Rows are points. Each table stands for the endless flat space through its points: a line for two points, a plane for three, and so on. Write the one point that lies in both, or say that there is none.

First (2 x 3)
-0.1  -0.7  -1.7
2.0  -2.2  -3.2
Second (2 x 3)
2.5  -3.3  -1.4
2.0  -2.8  -1.7
They share: no point

First (3 x 8)
3.6  -1.0  -3.0  1.8  0.5  2.0  0.0  -0.9
1.2  -1.9  -1.2  2.7  -1.9  0.8  0.6  -3.0
3.9  -0.3  -3.4  0.7  0.5  3.0  0.5  -0.1
Second (3 x 8)
4.2  -1.9  -2.0  1.3  1.9  4.0  1.4  0.0
3.9  0.2  -1.7  2.8  -0.2  1.6  1.4  -2.1
2.6  0.1  -2.2  3.1  -1.7  0.0  0.2  -3.0
They share: 2.8  -1.3  -2.4  2.1  -0.3  1.6  0.2  -1.6

First (4 x 11)
-0.3  0.3  -2.2  1.5  3.6  3.3  -1.5  1.4  -1.9  -3.2  -3.1
-2.9  2.6  -3.0  -1.4  4.7  1.7  -2.7  -1.3  -3.4  -3.8  -0.8
-2.8  1.0  -3.6  -1.9  6.9  1.5  -3.6  -2.3  -3.6  -2.8  -1.3
-3.2  4.6  -0.8  -1.7  0.1  -0.9  -4.0  0.1  0.0  -0.8  -1.9
Second (2 x 11)
-2.0  4.1  0.0  -2.0  4.1  2.0  -1.5  -1.6  -0.1  0.1  -3.5
-2.0  2.9  -1.2  -1.0  3.1  1.4  -2.5  -0.4  -0.9  -1.3  -2.7
They share: -2.0  2.3  -1.8  -0.5  2.6  1.1  -3.0  0.2  -1.3  -2.0  -2.3

First (3 x 18)
-1.0  -0.5  3.6  1.1  -3.6  2.7  1.9  -1.1  -2.4  4.1  1.7  -2.5  -0.5  -2.0  -1.4  -0.1  -1.1  1.1
-0.7  -1.3  4.6  2.4  -4.2  3.1  2.2  -1.7  -2.7  5.4  1.6  -2.5  0.6  -1.4  -1.8  -0.2  0.1  2.1
-3.2  2.7  2.1  -1.1  -4.2  1.6  4.2  1.3  -0.7  1.9  -1.4  0.0  -1.4  -2.4  -1.3  -2.7  -2.9  -0.9
Second (3 x 18)
-0.6  0.9  3.3  -1.3  -2.0  3.6  2.4  -0.1  -1.9  2.5  -0.2  -1.0  -1.8  -2.4  0.7  0.9  -3.1  -1.9
-0.2  1.4  2.9  -1.4  -1.7  3.1  2.4  0.1  -1.3  1.8  -0.7  -1.6  -1.3  -2.1  1.0  0.5  -3.8  -1.6
-1.2  -0.7  5.1  -1.2  -2.4  5.9  2.6  -0.8  -3.8  4.8  0.6  1.3  -3.2  -3.1  0.6  2.8  -1.1  -3.5
They share: -1.8  1.1  2.1  -0.9  -3.0  2.0  2.0  0.1  -1.7  2.1  1.2  -2.0  -2.0  -2.8  -0.9  -0.5  -2.9  -0.5

First (2 x 24)
-2.7  1.1  -3.8  0.2  -1.1  -3.1  -0.2  -3.6  0.3  3.1  -0.8  -3.4  1.2  3.7  0.0  -0.4  0.1  1.0  -3.8  1.2  1.8  -1.1  1.5  1.6
-1.1  -0.1  -1.8  1.4  0.5  -1.1  -3.0  -2.0  -0.9  2.3  -1.6  -0.6  -2.0  0.5  1.6  -3.6  -2.7  2.2  -1.8  0.4  1.0  -3.5  2.7  4.0
Second (4 x 24)
-1.7  1.1  -3.1  0.6  0.4  -0.5  0.2  -1.2  1.8  3.4  0.1  -2.0  0.6  2.3  0.3  -2.3  -0.8  3.1  -2.0  1.2  1.6  -3.5  2.7  2.0
-1.7  1.9  -3.0  -1.2  -1.2  -3.8  -2.3  -1.2  0.2  0.6  -2.2  -4.2  0.5  0.7  -1.2  -5.3  -0.6  1.7  -0.6  3.8  1.9  -1.7  2.4  4.4
-1.7  0.3  -2.8  1.2  -0.6  -2.6  -2.3  -3.6  -1.0  2.6  -1.6  -1.8  -0.7  2.3  1.4  -1.5  -1.8  1.1  -3.6  0.2  1.3  -1.7  1.8  3.0
-2.5  0.3  -2.5  0.2  -0.4  -2.7  -2.0  -2.8  -1.0  2.2  -1.7  -2.4  -0.8  1.5  0.1  -2.7  -0.8  1.1  -2.0  1.6  1.4  -2.3  2.1  3.2
They share: -1.9  0.5  -2.8  0.8  -0.3  -2.1  -1.6  -2.8  -0.3  2.7  -1.2  -2.0  -0.4  2.1  0.8  -2.0  -1.3  1.6  -2.8  0.8  1.4  -2.3  2.1  2.8

First (3 x 24)
0.1  -1.3  3.4  -1.5  0.2  -3.5  -2.3  0.5  -1.3  1.8  -0.5  1.7  -0.9  3.2  1.3  2.7  -1.5  0.9  2.9  -1.5  -3.0  0.6  1.5  -0.9
0.6  -1.5  3.6  -2.1  0.2  -3.9  -2.0  0.9  -1.9  1.4  -0.1  1.3  -0.4  3.7  1.6  3.0  -2.0  0.8  3.1  -2.0  -3.3  0.5  0.8  -0.4
-2.3  -0.1  1.3  0.3  -0.4  -1.4  -1.1  2.6  -3.4  0.0  -1.7  0.8  -1.8  1.1  1.6  2.4  0.6  -1.5  2.0  -2.7  -1.8  2.7  0.0  -2.4
Second (4 x 24)
-2.1  2.2  -0.4  -0.7  1.1  -0.9  -3.4  0.4  -4.0  1.7  -5.0  3.5  -4.7  2.6  0.9  -0.2  -1.6  -2.7  3.4  3.7  -3.2  1.4  1.5  -3.8
-4.8  -0.8  1.2  3.5  0.3  -2.7  -2.8  3.2  -0.6  3.2  -1.5  -0.4  -0.7  1.6  1.1  2.4  0.2  0.0  2.4  -3.6  -2.8  3.6  0.5  -2.2
-4.0  0.8  0.7  0.6  0.6  -1.8  -4.5  1.5  -4.6  2.9  -2.8  1.5  -2.0  4.2  -0.6  0.1  0.5  -4.2  3.4  0.9  -1.3  1.3  1.7  -5.1
-0.6  -0.8  2.6  0.5  -1.1  -0.5  0.2  0.2  1.0  -0.4  -1.5  2.8  -3.3  -2.4  2.1  3.4  1.6  2.6  0.4  -2.8  -1.4  2.6  2.5  -1.2
They share: -2.5  -0.1  1.6  0.9  -0.2  -1.3  -2.1  1.1  -1.5  1.4  -2.1  1.9  -2.5  0.8  0.9  1.9  0.9  -0.5  1.9  -1.3  -1.6  2.2  1.9  -2.9

First (3 x 24)
0.2  2.2  -0.3  -1.7  -1.9  2.1  -1.6  2.5  0.5  2.5  -2.2  0.1  1.6  0.5  0.8  2.5  2.1  0.4  3.2  -0.9  -2.8  0.0  -2.5  -2.2
4.5  2.7  -4.0  -0.1  -3.5  0.8  -0.7  0.1  -1.7  1.5  -1.9  2.7  -1.1  -3.3  -1.0  3.4  6.9  -3.6  2.7  3.8  -1.3  2.0  0.4  -3.1
-0.8  1.6  1.1  -2.5  -2.7  3.5  -2.2  3.3  1.7  2.9  -2.4  -1.1  1.8  1.7  2.0  1.9  0.5  1.2  3.0  -1.9  -3.8  -0.8  -2.3  -0.8
Second (3 x 24)
0.9  5.3  0.8  -1.3  -0.5  1.6  -2.8  1.5  -0.9  2.0  -2.4  0.8  1.8  0.9  -0.6  5.2  1.8  -1.5  0.9  2.4  -5.7  -0.6  -2.7  -1.6
1.1  4.8  0.1  -1.6  -0.6  1.8  -2.0  1.3  -0.7  2.6  -2.3  0.1  1.6  0.5  0.0  4.6  2.3  -1.6  1.3  1.7  -4.9  -0.6  -2.1  -1.6
-1.7  0.8  0.9  1.1  -4.2  2.5  -4.7  3.1  2.0  0.7  -2.7  1.9  2.4  1.1  -0.9  1.5  -0.2  2.3  4.2  -1.5  -4.1  1.4  -3.5  -1.1
They share: no point

First (3 x 24)
1.0  -1.4  0.0  -2.6  -0.9  -0.6  -2.0  -0.4  1.4  -1.4  0.3  -2.9  1.8  -1.6  -1.9  -1.1  -0.2  0.5  -0.9  2.5  2.3  2.9  -2.6  1.5
-0.2  -1.4  -2.2  -1.7  -1.9  -0.9  -2.2  -3.8  0.5  -1.8  2.2  -2.2  -0.8  -1.9  0.0  2.0  1.7  0.3  0.1  0.3  -0.6  1.8  -0.1  0.1
1.0  -1.1  0.1  -2.6  -1.1  0.0  -1.5  0.6  1.7  -1.6  -0.1  -3.3  2.9  -1.3  -2.9  -2.4  -0.9  0.1  -1.3  2.9  3.4  3.4  -3.3  2.0
Second (4 x 24)
3.3  -0.8  -0.4  -0.8  0.0  -1.3  -1.2  -0.9  -1.0  0.6  2.3  -0.3  -0.7  -1.8  -1.6  0.7  0.0  1.9  -2.5  2.0  2.6  3.0  0.6  2.2
1.7  -1.6  2.8  -3.0  -1.5  -1.3  -2.0  1.1  1.8  -1.4  0.8  -2.6  -2.9  0.2  0.8  -2.3  2.0  3.6  0.4  4.8  0.9  6.3  0.8  1.5
4.0  -2.6  -3.7  1.0  -1.0  -2.7  -2.8  -1.1  -4.3  3.3  3.1  2.6  2.2  -2.2  -3.3  2.3  -3.4  0.6  -5.3  -0.3  2.4  0.6  -1.3  1.0
1.0  -2.2  1.3  -3.0  -1.6  -1.5  -2.8  0.1  1.5  -1.3  0.5  -2.6  -0.8  -0.6  0.1  -1.3  1.0  2.2  0.1  3.5  0.6  4.4  -1.1  0.8
They share: 1.0  -1.7  -0.1  -2.6  -0.7  -1.2  -2.5  -1.4  1.1  -1.2  0.7  -2.5  0.7  -1.9  -0.9  0.2  0.5  0.9  -0.5  2.1  1.2  2.4  -1.9  1.0

First (2 x 24)
2.4  -1.1  2.4  0.4  -1.9  -1.7  -0.1  -3.0  0.6  2.5  -0.5  2.2  2.1  1.0  1.1  0.0  -0.4  -0.5  1.8  -0.1  -2.8  -0.5  -2.6  -0.3
1.9  -3.6  1.4  1.4  0.6  -3.7  -0.1  -1.5  1.6  3.0  -1.0  -0.8  -0.4  -0.5  0.1  2.0  0.6  0.5  -0.2  1.4  -0.8  1.5  -1.1  3.2
Second (4 x 24)
4.0  -2.8  0.5  -0.3  -3.1  -2.0  -0.2  -0.9  -0.3  3.6  -0.4  -1.1  2.6  1.6  1.6  4.0  -0.1  0.8  1.5  3.1  0.7  -0.8  -0.5  3.2
3.6  -1.0  0.8  -1.7  -2.0  -0.6  1.2  -2.6  -1.1  2.8  -2.1  -2.2  1.0  1.5  2.6  1.6  1.4  0.1  2.2  0.9  -0.3  1.7  -0.6  0.7
4.5  -1.4  1.1  -2.7  -1.7  0.6  0.4  -1.5  -1.5  3.9  -3.1  -2.3  1.8  1.3  2.5  1.5  0.6  1.0  3.4  1.0  0.8  1.9  -1.1  1.8
-0.3  -1.8  1.7  3.5  -0.7  -6.0  2.0  -4.9  3.1  -0.1  1.9  1.9  -2.0  -0.1  -0.3  0.5  2.6  -2.2  -1.8  0.4  -4.0  0.3  -0.5  -0.6
They share: no point

First (6 x 24)
-0.8  -0.2  2.1  -2.9  -5.3  0.5  -1.5  0.6  -1.0  2.0  -4.0  -1.0  0.8  -0.1  -1.6  -2.4  4.1  -3.3  2.5  2.1  -0.5  2.5  -0.9  -1.2
-2.7  2.0  1.7  -1.0  -1.4  1.6  -0.3  0.0  0.5  2.0  0.9  -1.9  0.0  1.2  -2.9  -2.0  2.2  0.3  1.5  3.8  4.4  0.7  -3.2  0.5
1.3  -1.9  4.3  -1.4  -4.3  -1.5  1.0  1.7  -1.4  0.7  -1.9  -0.6  -0.3  1.9  -2.2  -3.6  6.6  -4.7  4.3  -1.5  -1.1  3.4  -1.4  -1.7
-0.2  -2.4  5.4  0.1  -1.0  -1.3  3.4  1.0  0.0  -0.1  1.7  -1.0  -2.1  3.2  -3.9  -3.9  5.0  -2.6  3.7  -1.7  1.2  1.6  -4.1  -1.3
-1.8  2.5  1.3  -2.2  0.7  -0.8  -3.0  -1.7  0.0  3.7  3.5  -0.3  2.8  0.1  -1.9  -2.0  4.7  -2.1  2.4  1.7  4.8  1.1  -2.7  0.1
-2.1  1.3  0.5  -2.5  -7.8  2.2  -2.5  0.7  0.3  2.2  -7.8  -2.8  0.7  -1.2  -1.9  -1.4  2.4  -2.3  1.5  5.7  -1.6  2.5  -0.3  0.1
Second (5 x 24)
-3.8  0.8  5.3  -2.7  0.1  0.5  -3.4  -2.6  1.9  5.1  -3.1  2.4  1.5  0.1  -2.4  0.4  2.3  -3.6  1.2  1.2  -0.8  0.2  -0.5  -1.9
-0.4  0.8  3.9  -6.2  -2.1  -1.8  -0.3  -3.5  0.8  5.2  -2.6  -1.7  0.2  -2.5  -3.2  -4.3  3.0  -3.7  6.4  5.0  -0.1  0.3  -1.7  0.4
-4.9  0.5  4.0  -0.2  -1.1  2.4  -2.7  -1.2  0.3  3.5  -1.4  2.1  2.0  1.2  -1.5  0.6  1.9  -2.6  -0.6  0.3  1.2  0.6  -0.6  -2.6
-4.8  0.5  3.0  0.5  -1.4  2.8  -3.5  -0.4  0.8  1.9  -1.8  2.1  2.2  1.4  -1.2  0.5  0.9  -2.2  -2.1  0.6  0.8  0.7  -1.9  -1.8
-1.9  0.3  4.0  -3.3  -1.9  -0.9  -3.0  -2.9  1.8  4.0  -2.3  0.6  0.5  -1.6  -3.9  -2.3  3.4  -2.7  2.4  2.9  -0.9  0.1  -2.2  -1.7
They share: no point

First (6 x 24)
2.3  -0.2  1.0  -0.4  0.0  -0.5  1.8  -1.4  3.4  2.7  -0.5  -3.1  -2.4  -0.5  1.3  -3.9  0.6  3.4  -2.3  -0.3  -2.2  2.4  2.4  0.7
3.5  0.4  -3.6  1.4  5.0  1.8  4.0  0.3  2.8  2.3  -3.9  -8.2  4.6  -0.6  1.1  -8.5  5.1  -3.3  -4.7  -0.6  -3.7  -3.9  2.0  -0.4
1.5  -2.0  0.6  -0.6  -0.9  -1.9  -1.0  -2.7  6.5  1.9  1.2  -3.2  1.7  4.2  -1.0  -3.0  4.1  1.7  0.3  -2.0  -0.1  -0.4  5.6  -2.4
1.3  -1.0  2.0  -4.9  -2.7  -3.8  -0.4  -2.7  1.8  1.9  9.2  1.9  -1.0  0.0  -2.5  4.1  2.3  -0.2  5.6  -5.9  3.0  0.0  3.8  1.5
1.5  -0.8  -1.7  -2.8  2.4  -0.1  2.0  -1.0  2.2  3.8  3.8  -2.8  3.9  0.2  1.0  -2.0  6.3  -3.3  1.4  -3.7  -0.8  -4.2  3.2  1.9
4.9  -2.0  2.5  -0.6  -3.2  -3.2  -0.3  -4.0  5.3  4.0  1.4  -3.2  -3.8  0.5  1.3  -2.2  -0.1  0.2  -2.3  -0.3  -2.0  3.2  2.0  4.1
Second (6 x 24)
2.5  -3.8  0.0  -1.3  1.2  1.6  0.6  -3.4  0.6  3.1  1.1  -1.4  -3.2  -5.5  -2.5  2.0  3.5  1.6  2.1  0.8  -0.9  -2.7  3.6  3.1
2.1  0.2  -2.5  -2.3  0.9  1.5  2.6  0.4  -2.8  3.0  1.3  -4.0  -1.3  1.1  -3.0  -2.8  -2.0  0.3  -1.7  -2.8  -2.0  -0.7  2.2  1.5
3.4  0.4  2.9  -1.0  0.1  -3.7  1.3  -4.0  3.0  0.5  0.7  -3.9  1.4  -1.0  1.1  -3.6  2.8  -1.5  -1.5  -4.0  0.9  -0.1  0.9  2.6
3.0  2.9  -2.0  2.3  1.9  2.8  4.9  2.9  0.2  7.4  6.8  -1.0  0.5  -1.8  -1.5  -0.1  0.3  -0.7  1.6  -0.1  -4.1  2.3  1.6  -3.3
2.3  -4.5  -0.3  -5.2  0.5  -1.0  -0.6  -3.8  -1.3  -0.7  -2.5  -4.4  -2.8  -1.4  -2.1  -3.6  0.9  2.2  -2.1  -3.0  1.3  -3.1  2.9  7.0
2.6  -4.8  -0.4  -2.0  0.8  1.6  0.1  -2.6  -0.2  3.2  0.9  -0.7  -4.1  -6.0  -3.2  1.8  2.5  2.4  1.7  0.8  -1.0  -2.7  3.5  4.2
They share: no point

First (2 x 24)
0.8  -3.5  1.4  -0.1  2.1  -2.4  1.7  1.3  -1.4  -2.9  2.0  1.0  2.8  -2.1  0.9  2.5  -0.5  -0.3  2.1  2.4  -2.3  1.4  -2.6  -2.9
1.2  -2.9  0.8  0.6  1.4  -2.1  1.3  1.1  -1.5  -2.5  2.3  1.6  2.0  -2.0  0.3  2.1  -0.4  -0.8  1.3  1.6  -2.2  0.7  -2.1  -2.4
Second (7 x 24)
0.5  -4.4  2.1  0.8  1.5  -5.2  2.6  2.7  -4.0  0.8  3.4  6.0  -2.1  -1.3  2.2  -0.6  2.2  -5.3  -3.3  -3.0  -4.2  -2.1  0.5  -3.9
-0.5  -4.3  0.5  3.3  3.0  -5.0  3.3  2.0  -4.8  -1.3  2.0  2.8  -1.9  -2.5  0.2  0.6  2.7  -6.0  -1.6  -1.0  -4.4  0.8  -1.4  -3.6
-0.2  -2.7  1.1  1.5  -1.1  -4.6  0.7  -3.8  -5.2  -1.5  3.9  1.7  -2.2  -2.5  -3.0  -0.4  -0.6  -3.3  -3.1  -4.7  -3.0  -2.5  2.0  -4.9
-0.6  -7.2  2.2  -0.5  4.9  -4.9  2.5  3.1  -3.3  0.6  1.1  8.3  0.1  -1.5  0.9  0.8  0.4  -1.1  -3.7  -1.3  -4.1  -4.1  -2.4  -2.6
-1.0  -5.3  1.7  0.2  2.6  -5.0  2.0  0.4  -4.3  -0.3  2.7  5.8  -0.5  -1.3  -0.9  -0.4  1.1  -2.3  -4.0  -3.4  -3.7  -3.4  -1.4  -3.3
2.8  -1.2  -3.8  4.0  1.6  1.8  0.6  2.6  0.2  -4.8  1.1  1.0  3.8  -2.6  -3.4  2.2  0.2  -0.1  2.4  4.6  -1.6  1.5  -5.6  1.9
0.4  -2.2  -0.7  0.2  2.2  -0.6  0.4  2.3  -0.2  -1.6  3.3  5.7  4.2  1.1  -1.6  0.4  2.1  1.4  -1.6  -0.3  -1.0  -1.8  -6.5  1.8
They share: 2.0  -1.7  -0.4  2.0  0.0  -1.5  0.5  0.7  -1.7  -1.7  2.9  2.8  0.4  -1.8  -0.9  1.3  -0.2  -1.8  -0.3  0.0  -2.0  -0.7  -1.1  -1.4
